Each row of a before or after table is a point. One or more steps were done to the points. Then noise was added and the rows were shuffled. The steps act on columns, c1 being the first. Write out the steps. A step turns or swaps two columns, mirrors them in a line or flattens them onto one, adds a multiple of one to another, or multiplies or shifts one. Angles are multiples of 10 degrees, from the lower column toward the higher: turns from -170 to 170, lines from 10 to 170 but not 90. Use the fewest steps. Two steps may share a column if one is a turn and the other turns, adds or multiplies; they go together, in the order done. Otherwise the lowest column goes first.

Before (11 x 2):
[[ 22   8]
 [ 42 -32]
 [-42  21]
 [-22 -34]
 [-36  -9]
 [ 20  42]
 [-28 -13]
 [-33 109]
 [-10  19]
 [ 43  21]
 [ 25  24]]
After (11 x 2):
[[  50  -25]
 [ -39   21]
 [  14   30]
 [   0  -47]
 [ -12   38]
 [ -28  -34]
 [ -12  -36]
 [   0   25]
 [ -19   -6]
 [   6  -28]
 [-112  -34]]
Steps: mirror c1 and c2 in the line at 150 degrees

Before (9 x 3):
[[ 24 -16  22]
 [ 33 -34  33]
 [-14   1  19]
 [-41 -50  46]
 [ 13 -57   2]
 [  8  26   1]
 [-40  24 -29]
 [  8   9  20]
 [ -5  25  30]]
After (9 x 3):
[[-100   24  -67]
 [  61    5  -27]
 [ -35   -9  -11]
 [ -15  -37  -17]
 [  36   50  -29]
 [  18  -16  -18]
 [  24  -23   15]
 [  79    8  -47]
 [ -96   -8   32]]
Steps: multiply c1 by 2.5; turn c2 and c3 by 150 degrees

Before (12 x 4):
[[ 23  -1 -49 -28]
 [ 10 -10 -17 -24]
 [ -4  -9  35 -14]
 [ 58   6 -44  32]
 [ -2  41   5  -7]
 [ -4 -30 -30 -28]
 [ -8  35  45   5]
 [-26  29 -34  -3]
 [  1  -5 -34  11]
 [-22 -26 -26  94]
 [  2  78 -40 -30]
 [-18  50 -54 121]]
After (12 x 4):
[[ -2 -33  28  -4]
 [ -6 -28 -28 -26]
 [ 18 -25 -26  86]
 [ -1   4  38  -6]
 [ -6 -50  -3 -22]
 [ 21 -52  51 113]
 [  5 -35  -7   8]
 [ -6 -16  -7 -20]
 [  3  47  35   4]
 [ -5  35  -7 -17]
 [ -5 -39  81 -29]
 [  5 -43   9  41]]
Steps: flatten c1 and c4 onto the line at 80 degrees; swap c2 and c3

Before (14 x 6):
[[ 39  29 -20   3  29 -20]
 [ 21 -25   5  26  10  35]
 [ 44   1  31  36  28 -20]
 [-29 -37   9 -33 -33  30]
 [-18  59  -9 -44 -14  38]
 [-47   6  -8 -27 -11 -31]
 [ 45  31 -67  41 -45  47]
 [  0 -33  -6 -27  -3  28]
 [ 40 -30  -6 -30 -34 -53]
 [ 12 -13 -50 -43 -36  12]
 [ 46  41   7  11 -73 -46]
 [-15  43 -74 -40 -44  31]
 [-47  56 -25  53  -4 -43]
 [ -2  35  -7 -33  20 -41]]
After (14 x 6):
[[-14  53  32  58   4  89]
 [-40 -21  13  46  45 -53]
 [ 36  96   0 -41 -33   5]
 [ 24 -16 -11  30  24 -49]
 [ 37 -20 -21 -32 -26  24]
 [  3  32 -34 -37 -30 -23]
 [-71  16  44  14 -60 -42]
 [-64 -13 -25 -30 -35 -20]
 [-37  32  11   3  40 -43]
 [ 41  36  43 -45   5  11]
 [ 31  77  -7  43 -32 -90]
 [-37  24  25 -21  19  18]
 [ 29  -9 -24 -35   3 -10]
 [-14   1  -1 -31  -1  85]]
Steps: turn c1 and c6 by -110 degrees; multiply c6 by 1.6; turn c2 and c3 by 60 degrees; shift c5 by 10

Before (9 x 8):
[[-11  44  -8  12  46   8 -49  34]
 [-13  13   4 -40 -12   8  10 -48]
 [ 11   4 -11 -34  28  34 -44 -13]
 [-12 -15  13 -64 -28  -2  16   0]
 [-41  -8  20 -43  26  28  11 -19]
 [ 56  30  29 -13  39  16 -40   4]
 [-49 -38   3 -35  12 -16   3 -42]
 [ 32   9 -44  41  -2   9  44  39]
 [ 42  12  37  -3 -13  40 -43  -5]]
After (9 x 8):
[[ 26   9  -7  -3  21 105 -19 -46]
 [-20 -17  13 -12  42  83 -18  12]
 [ 68  10  37  17   5  46   3 -42]
 [ 34  -9  36  25 -29 118  -7 -39]
 [ 17  38  16  42  41  26  36 -48]
 [-35 -36 -17  -5  30 -46 -41   7]
 [ 23  31 -31  73 -20  27  37  47]
 [-19  10  13 -12  -9  28 -49   9]
 [-24 -19   1 -30 -22  -7  -3  16]]
Steps: turn c1 and c5 by -30 degrees; turn c2 and c3 by 30 degrees; shift c4 by 30; multiply c6 by 3; swap c7 and c8
